Each row is a point. A path goes straight from each point to the next, and from the last back to the first. The post is the endless flat space through its rows: a point in 2 columns, a line in 3, a plane in 4, and so on, so that a path can go around it. Count how often the path circles the post. Going back the other way cancels.

Post:
[[-1.1,1.0]]
Path:
[[3.0,-2.6],
[1.5,1.2],
[-1.3,5.6],
[-3.8,2.1],
[-4.5,0.0],
[-0.2,-1.6],
[2.7,-1.3],
[-2.0,-2.0],
[-6.1,-1.5],
[-5.2,3.9],
[-2.3,3.6],
[-6.4,2.9],
[-4.1,-2.5]]
Times around: 1

Post:
[[0.1,1.1,3.1,-3.3],
[1.5,-2.6,-2.2,6.2],
[1.6,-1.6,-0.3,-2.5]]
Path:
[[3.3,-2.9,-4.9,-2.4],
[5.3,0.2,4.9,-1.0],
[2.6,-3.1,7.0,2.3],
[-2.0,1.1,3.8,0.7],
[-3.2,-0.5,-2.7,-0.5],
[0.7,2.4,-3.9,4.9],
[6.7,0.6,1.3,-2.9],
[3.0,-3.2,2.2,0.1],
[0.9,-5.3,-1.3,-5.3],
[1.6,-5.2,-2.0,-0.1],
[3.9,-4.0,6.1,-1.3],
[4.3,-1.3,-1.3,1.7],
[2.9,2.2,0.4,-1.5],
[4.2,-3.2,-0.9,0.3],
[3.6,-6.3,3.7,-3.8],
[-3.1,-2.9,-1.0,-4.8],
[-3.6,0.8,-3.3,4.6]]
Times around: 2

Post:
[[2.3,-0.7,0.3,-1.0,-0.2,-2.6,4.6,-1.2,2.9],
[-2.8,-0.4,-2.8,-2.0,2.8,2.2,1.4,4.1,2.0],
[-1.6,-0.7,-3.3,1.7,1.5,-1.3,3.5,-0.8,-0.9],
[1.6,2.5,1.0,-1.4,-2.8,-7.3,3.5,1.3,-1.1],
[-0.5,-0.3,-6.0,-2.2,-0.5,-3.2,0.3,0.1,3.2],
[1.4,-2.5,5.8,4.3,-7.5,0.0,-9.1,0.8,-6.1],
[0.8,-1.5,1.6,-7.9,-1.1,-10.0,-5.0,-3.6,-4.2],
[-3.6,0.1,-2.0,-3.5,-3.6,0.6,4.2,0.0,-1.2]]
Path:
[[0.1,-2.1,-2.6,-1.8,-1.3,-6.6,1.9,-0.6,4.8],
[0.9,-3.6,-3.0,-4.0,-2.0,-3.1,2.0,4.1,0.4],
[2.4,-2.0,-0.3,2.9,-2.2,1.1,2.8,-3.1,-2.4],
[1.0,2.2,-6.1,-3.3,1.1,-3.4,-4.4,-0.6,-1.7],
[0.7,5.9,2.7,-0.7,-6.5,1.3,5.0,-0.6,-3.2],
[0.2,2.0,-3.9,-1.1,2.9,-3.4,1.5,-2.3,3.1],
[-2.4,1.5,0.0,-1.0,-0.8,-3.8,-3.7,3.7,0.3],
[-1.2,0.7,2.8,-2.5,-5.2,-7.6,1.9,3.4,-1.7],
[6.0,-4.7,-3.5,-0.8,0.4,-3.9,-1.8,3.5,4.9],
[-1.2,-2.2,-3.8,-3.5,-4.0,-5.8,3.4,0.9,-1.6],
[-0.3,-4.7,2.0,-1.6,4.7,-5.9,4.9,-3.6,-3.5],
[0.4,-3.2,-5.0,-2.0,-2.5,2.5,2.8,1.2,-0.4],
[-0.2,4.1,-2.2,-2.0,-2.8,-4.2,2.8,-3.2,-8.2],
[-1.1,6.8,-3.4,-2.3,2.3,-5.1,3.4,-0.4,1.1],
[-3.6,0.0,-1.0,-1.6,0.9,-7.3,-4.3,-3.1,0.5],
[1.3,-1.5,4.9,-1.1,-1.8,-7.3,0.6,0.6,-1.1],
[0.4,-5.8,-0.4,-0.5,-0.8,-5.3,0.7,0.2,-4.1],
[3.3,-4.4,-5.3,-5.0,0.6,-3.3,-1.7,-0.2,2.0],
[0.9,-1.6,-3.7,-1.3,1.1,2.7,-2.5,-1.6,2.4],
[0.2,1.5,-2.5,-3.0,-2.7,-4.0,-5.2,-3.6,0.8],
[-5.1,1.3,0.9,-1.7,-2.9,-1.1,4.6,-1.6,-0.7]]
Times around: 3

Post:
[[-1.7,0.1,-0.6,-1.2,5.4,-4.6,3.1,2.9,0.1,-3.1,-3.6,7.4],
[-4.3,6.0,0.6,-6.6,-2.5,2.5,0.1,2.5,1.7,3.4,2.6,0.2],
[-2.9,-0.3,4.2,3.4,3.2,-0.8,2.2,2.7,-4.2,-1.9,3.3,1.7],
[-1.5,-0.5,-3.4,-6.0,-2.5,-0.9,4.7,5.0,0.5,-0.4,2.2,0.0],
[0.3,-1.1,-1.1,2.5,-3.5,-1.2,1.4,-2.7,1.0,1.1,3.4,0.0],
[-3.4,-1.4,-6.8,2.6,-1.8,-1.6,1.1,2.2,1.8,0.2,1.1,0.2],
[-0.9,-5.2,-0.8,0.6,-1.0,-2.8,1.0,0.9,1.8,-0.6,-3.2,1.7],
[-3.5,-3.0,2.0,4.9,2.5,1.5,0.0,-2.9,-0.2,-0.8,5.6,2.0],
[2.1,0.4,3.4,0.7,1.6,7.0,3.9,6.2,-0.4,1.8,1.9,-0.4],
[0.8,-3.0,-1.3,0.4,-3.1,3.1,-1.6,-4.2,0.4,-0.8,-3.8,-1.5],
[0.4,-1.8,-0.3,0.2,1.5,0.9,3.0,-0.9,1.5,4.5,0.6,-2.5]]
Path:
[[-2.7,-4.3,0.7,-2.7,0.8,3.2,5.0,3.5,-0.6,-1.8,4.0,-5.4],
[-6.3,-3.2,-2.4,-2.2,0.6,0.0,2.6,3.4,3.2,0.7,-3.1,1.7],
[-7.1,-0.9,4.4,-7.2,-6.8,0.8,-0.6,1.3,-8.4,-1.2,1.8,-3.0],
[-0.6,-5.5,2.4,-1.4,0.8,-1.1,1.2,1.8,-3.1,0.7,-0.8,1.3],
[-4.9,-0.5,2.7,-2.4,0.7,-7.0,3.7,-1.2,-1.4,4.4,1.8,3.3],
[-8.0,0.1,4.4,-0.9,-2.7,-0.2,1.1,0.8,-6.1,-2.6,2.4,0.1],
[1.9,1.5,-1.7,-2.7,-7.9,0.9,0.1,-2.9,-4.8,0.7,2.8,-1.8],
[-0.8,-1.7,-4.2,-2.4,1.2,-1.5,2.0,1.2,-2.6,-0.3,5.9,-2.4],
[-1.6,2.7,1.0,3.4,-3.4,3.8,-0.4,3.0,-0.3,0.1,6.0,-3.0],
[-0.9,-4.8,0.5,-0.5,0.1,1.6,0.8,-3.5,8.8,-2.0,-2.6,4.7],
[-3.4,1.8,2.1,-7.5,0.6,-2.8,1.6,0.9,-2.7,-3.0,-8.2,4.4],
[2.3,-2.1,-4.4,-3.9,-0.3,2.2,6.3,7.9,-3.1,2.4,-1.8,-3.6],
[-0.1,0.0,0.7,4.8,4.1,-3.2,3.0,2.9,4.5,6.6,0.7,5.8],
[-4.5,-4.6,4.5,-1.6,0.6,2.4,4.0,-1.2,-3.1,-2.5,-0.4,1.1],
[-5.3,3.2,2.2,6.8,-2.3,0.4,-1.8,-1.5,-4.9,4.9,0.0,-1.3],
[2.3,0.0,-3.6,-4.4,1.4,-2.3,-0.6,3.2,3.6,0.6,-7.2,8.3],
[-0.8,-2.9,-1.3,2.8,0.5,1.8,-0.4,4.1,1.3,1.5,4.0,-3.5],
[0.7,0.1,-0.9,9.7,0.4,2.7,0.1,-3.9,3.6,-3.5,-1.5,3.7],
[-2.8,-2.5,-0.5,1.2,-0.2,-6.3,4.7,4.2,-3.5,-2.3,-4.3,0.4],
[-1.2,-0.4,-0.8,-1.3,-4.2,3.3,1.8,1.5,-1.9,5.6,2.3,-3.0],
[-1.9,-7.2,1.2,0.5,0.9,3.5,-0.1,3.0,2.2,3.7,2.3,-0.2],
[-6.8,-4.3,4.1,-3.3,1.5,-0.6,0.2,3.2,-2.5,-2.6,9.1,3.1],
[1.9,1.3,-2.5,3.7,0.5,-1.7,1.1,6.1,-6.1,-2.2,-5.8,-0.7],
[-2.1,0.2,-3.6,0.2,-0.1,2.6,0.8,0.1,3.0,-0.5,8.6,-0.1]]
Times around: 3
